Rows are points. Two turns around zero, p and q, are shown by what they do to some points. Where does a point land after both, in the order given? Backwards means that the second turn is done in reverse. Each puzzle has new turns, and all numbers are rounded.

Turn p:
[-1.0 -1.4] => [ 0.1 -1.7]
[ 3.1 -2.0] => [3.7 0.5]
[-1.9 -1.7] => [-0.3 -2.5]
[-0.2  5.1] => [-3.5  3.8]
Turn q:
[0.2 1.7] => [1.6 0.6]
[-3.3 -3.3] => [-4.4  1.5]
[3.1 1.6] => [ 2.8 -2.0]
Where do these land?
p, then q: [-3.6  2.7] => [-2.3  3.9]
p, then q: [ 2.7 -2.2] => [ 1.6 -3.1]
q, then p backwards: [2.9 1.1] => [ 0.4 -3.1]
q, then p: [-2.0 -1.7] => [-2.5 -0.8]

Turn p:
[ 0.7  2.2 -3.0] => [-1.5 -3.1 -1.6]
[-5.1 -1.5  0.1] => [-2.8  4.3 -1.2]
[ 2.4  2.2 -0.2] => [ 1.6 -2.7 -0.7]
[ 1.1 -5.2  1.6] => [0.4 2.2 5.1]
[0.8 2.3 1.4] => [ 2.2 -0.7 -1.6]
Turn q:
[ 2.5 -2.1  3.1] => [ 0.4 -2.0  4.0]
[ 0.4 -3.2  1.2] => [-1.0 -3.0  1.4]
[-3.2  4.0 -0.7] => [-1.4  4.4 -2.3]
[ 0.2  1.3 -3.5] => [ 2.0  0.6 -3.1]
Where do these land?
q, then p backwards: [-1.1 -2.0 -1.7] => [ 0.1  2.2 -1.8]
q, then p: [ 2.8 -1.4 -0.2] => [ 1.4 -0.1  2.8]
p, then q: [-1.0  1.5 -0.8] => [ 0.0 -0.5 -1.9]
p, then q: [ 2.8 -2.1  4.9] => [3.3 1.1 4.9]
p, then q: [-3.5  4.1 -2.2] => [ 0.0 -0.8 -5.8]

Turn p:
[-2.4 -0.5  1.5] => [-1.1  2.6 -0.6]
[-2.5 -2.0  0.1] => [-2.0  2.2  1.2]
[ 5.8 -2.2  2.4] => [ 6.2 -0.3  2.3]
[-1.3  1.9  0.2] => [-1.0  0.0 -2.1]
[ 0.4  2.8 -4.1] => [-2.0 -4.5 -0.9]
Turn q:
[-1.5  3.8  0.4] => [-1.3 -1.3  3.7]
[ 4.6 -3.4 -0.3] => [ 4.0 -0.2 -4.1]
[ 0.7 -1.5  1.6] => [-0.2 -1.0 -2.1]
[-3.8  1.2 -1.7] => [-2.5  2.4  2.6]
Where do these land?
p, then q: [ 0.4 -2.3  1.3] => [ 0.3 -2.6  0.7]
q, then p backwards: [-2.9  2.8 -3.8] => [-1.1 -5.4  0.3]
q, then p: [ 3.3  3.8 -3.2] => [ 5.9  0.6 -0.1]
q, then p: [ 0.0 -3.0  4.6] => [-4.2 -0.9  3.4]
q, then p: [-0.4  0.1  2.0] => [-1.3  0.9  1.3]
p, then q: [-0.4 -1.3 -0.9] => [-1.4 -0.9 -0.2]

Turn p:
[ 2.8 -1.7 -4.2 -0.5] => [ 2.9  1.6 -0.7 -4.2]
[-5.6  0.7  3.5  2.3] => [-5.9 -1.1 -1.0  3.6]
[ 2.2  3.0 -2.9 -1.0] => [ 1.5  0.4  3.6 -2.8]
[1.2 0.3 3.6 0.2] => [1.0 0.1 0.4 3.6]
[ 0.7 -0.4 -1.7 -3.7] => [ 2.3 -2.6  0.1 -2.3]
[-1.3 -1.9  1.6  2.8] => [-1.8  1.8 -2.4  1.9]
Turn q:
[ 3.7 -1.2 -1.7  0.0] => [ 3.2  2.2 -0.3  1.8]
[-0.5  3.4  3.7  1.1] => [-0.7 -4.5  2.5  0.2]
[-4.4  1.4 -3.2  1.2] => [-3.1  2.2  2.0 -3.8]
[-1.7 -4.5  0.0 -4.1] => [-1.2  1.0 -6.1 -0.8]
[ 3.0 -2.5  0.8  1.1] => [ 1.3  0.8 -0.8  3.8]
[-0.1  3.4  0.4  0.8] => [ 0.5 -1.7  2.8 -1.2]
Where do these land?
q, then p backwards: [-2.3  1.0 -2.8  1.3] => [ 0.0  2.0 -2.7  2.1]
q, then p: [-0.5 -1.5  3.7  2.3] => [-3.2  2.0 -2.7  0.4]
q, then p backwards: [ 2.3  4.5 -2.4 -2.8] => [ 4.1  0.2 -3.3 -3.3]
p, then q: [ 2.9 -1.7  2.3 -2.0] => [2.6 1.7 1.3 3.0]
q, then p backwards: [-2.7  1.8 -2.5 -2.1] => [-0.3 -0.2 -4.6  0.1]
q, then p: [ 0.2 -4.1  1.6  3.3] => [-4.6  2.9  0.4  0.1]
